Each row is a point. To make a cloud, some directions were put in groups of two or more. Within a group, all points are equally far from the middle, so they leave a hole (a ring in 2 directions, a hollow ball in 3). The other directions are filled evenly. Then the cloud was stretched, turned, moved and blurred a little. Count the holes, and give their numbers of directions, smallest first.

Cloud, 15 rows:
[[ 0.08  0.35]
 [-0.49 -0.23]
 [-0.29  0.28]
 [ 0.02 -0.58]
 [-0.50 -0.08]
 [ 0.13 -0.56]
 [-0.13 -0.57]
 [ 0.29  0.24]
 [-0.18  0.34]
 [-0.31 -0.50]
 [ 0.43 -0.02]
 [ 0.22 -0.52]
 [-0.13 -0.57]
 [ 0.07 -0.57]
 [ 0.39  0.10]]
Holes: 1 (2)

Cloud, 22 rows:
[[-0.09  0.00  0.25]
 [ 0.16 -0.49  0.14]
 [ 0.51  0.27 -0.25]
 [-0.01 -0.27  0.49]
 [ 0.38 -0.04 -0.07]
 [-0.35  0.35  0.37]
 [ 0.40  0.08 -0.34]
 [ 0.03  0.58  0.27]
 [-0.12 -0.45  0.02]
 [-0.60  0.37 -0.60]
 [-0.38 -0.32 -0.51]
 [-0.46 -0.09  0.05]
 [ 0.55  0.73  0.14]
 [-0.32  0.11 -0.16]
 [-0.16  0.08 -0.47]
 [ 0.59  0.44 -0.57]
 [ 0.12 -0.29 -0.25]
 [ 0.42  0.10  0.13]
 [ 0.67  0.37  0.40]
 [ 0.06  0.25 -0.52]
 [-0.35 -0.50 -0.23]
 [ 0.59  0.03  0.05]]
Holes: 0

Cloud:
[[ 0.32  0.25  0.27  0.06]
 [ 0.30  0.23  0.20 -0.04]
 [-0.34  0.09  0.40  0.15]
 [ 0.23 -0.02 -0.23 -0.62]
 [ 0.01  0.24 -0.02  0.10]
 [-0.44 -0.53 -0.05  0.33]
 [-0.03 -0.74 -0.05  0.04]
 [ 0.15 -0.48  0.39 -0.50]
 [-0.20  0.06 -0.59  0.27]
 [-0.09  0.10 -0.43  0.31]
 [-0.49 -0.69 -0.41 -0.40]
 [-0.40 -0.77 -0.42  0.16]
 [-0.68 -0.38 -0.43 -0.08]
 [-0.27 -0.81 -0.26  0.49]
 [-0.53 -0.14 -0.11  0.09]
 [ 0.31 -0.57 -0.55  0.05]
 [ 0.05  0.21 -0.03  0.22]
 [-0.28  0.27 -0.17 -0.31]
 [-0.09  0.35  0.15 -0.22]
 [ 0.37  0.22  0.31 -0.09]
 [ 0.20  0.10 -0.30  0.02]
 [-0.55 -0.48 -0.21  0.12]
 [-0.04 -0.59  0.16 -0.46]
 [ 0.52 -0.22  0.01  0.18]
 [-0.55 -0.51 -0.40  0.34]
 [-0.41 -0.28  0.64 -0.45]
 [ 0.05  0.28 -0.08 -0.38]
 [ 0.28 -0.48 -0.42 -0.19]
 [ 0.09 -0.67  0.57  0.44]
 [ 0.12 -0.55 -0.46 -0.46]
 [ 0.28 -0.51  0.10 -0.25]]
Holes: 1 (2)

Cloud (48 x 6):
[[-0.58  0.21  0.35  0.34  0.69  0.35]
 [-0.48 -0.22  0.06  0.27  0.23 -0.10]
 [ 0.08  0.33  0.55 -0.39  0.11 -0.17]
 [ 0.09  0.36 -0.66  0.20  0.28  0.05]
 [ 0.33  0.26  0.36  0.60  0.41  0.27]
 [-0.28  0.42 -0.76  0.25 -0.08 -0.21]
 [ 0.20  0.49  0.23  0.54 -0.58 -0.37]
 [-0.27 -0.17  0.39 -0.14  0.19  0.22]
 [ 0.04 -0.58 -0.43 -0.15  0.15  0.22]
 [-0.26 -0.35  0.10  0.21  0.12 -0.62]
 [-0.21 -0.03 -0.19 -0.38 -0.14 -0.60]
 [-0.28  0.38 -0.27  0.14 -0.14 -0.08]
 [ 0.10 -0.57 -0.54 -0.06  0.11 -0.38]
 [ 0.42 -0.54 -0.13 -0.27  0.44 -0.77]
 [ 0.11  0.33 -0.63  0.08  0.32  0.51]
 [ 0.24  0.40 -0.07  0.29  0.52 -0.61]
 [ 0.10 -0.55 -0.45  0.15 -0.57  0.49]
 [-0.35  0.06  0.13  0.04 -0.24 -0.26]
 [ 0.47  0.00 -0.38 -0.05  0.60  0.37]
 [ 0.30 -0.57 -0.19 -0.35  0.67  0.30]
 [ 0.49  0.10 -0.26 -0.13  0.72  0.36]
 [-0.08 -0.49 -0.10  0.44  0.09  0.51]
 [-0.09 -0.46 -0.07  0.00 -0.47 -0.30]
 [ 0.21 -0.56 -0.72 -0.06 -0.04 -0.63]
 [ 0.74  0.17  0.18 -0.18 -0.09 -0.14]
 [-0.11 -0.34 -0.33 -0.69 -0.09  0.04]
 [-0.12 -0.49  0.00  0.14  0.27  0.16]
 [ 0.22  0.38  0.04  0.44  0.46 -0.10]
 [ 0.09 -0.50 -0.52  0.35 -0.37  0.13]
 [-0.45 -0.21  0.08  0.22 -0.36  0.56]
 [-0.03  0.46  0.40  0.06  0.15  0.33]
 [ 0.32 -0.25  0.26  0.60  0.25 -0.12]
 [ 0.36  0.34 -0.51 -0.53  0.54 -0.50]
 [ 0.31  0.36 -0.32 -0.27  0.30  0.05]
 [ 0.61 -0.11  0.12 -0.02  0.29  0.55]
 [ 0.46  0.17  0.15  0.22  0.52  0.22]
 [-0.05  0.36 -0.69  0.42  0.58  0.36]
 [-0.10 -0.37 -0.08 -0.50  0.45 -0.50]
 [ 0.34 -0.02  0.10  0.65 -0.19  0.55]
 [-0.43 -0.23  0.41  0.42 -0.23  0.40]
 [-0.16  0.01 -0.32 -0.77  0.27  0.38]
 [-0.11 -0.52 -0.38  0.23 -0.47 -0.14]
 [ 0.53  0.28  0.15 -0.04  0.24  0.12]
 [-0.30 -0.39 -0.12  0.10 -0.08  0.05]
 [-0.44  0.02  0.42  0.44 -0.34 -0.45]
 [ 0.27 -0.45 -0.03  0.22  0.31 -0.54]
 [ 0.06 -0.55 -0.23 -0.18  0.45 -0.44]
 [-0.25  0.20 -0.20 -0.31  0.42 -0.35]]
Holes: 1 (2)
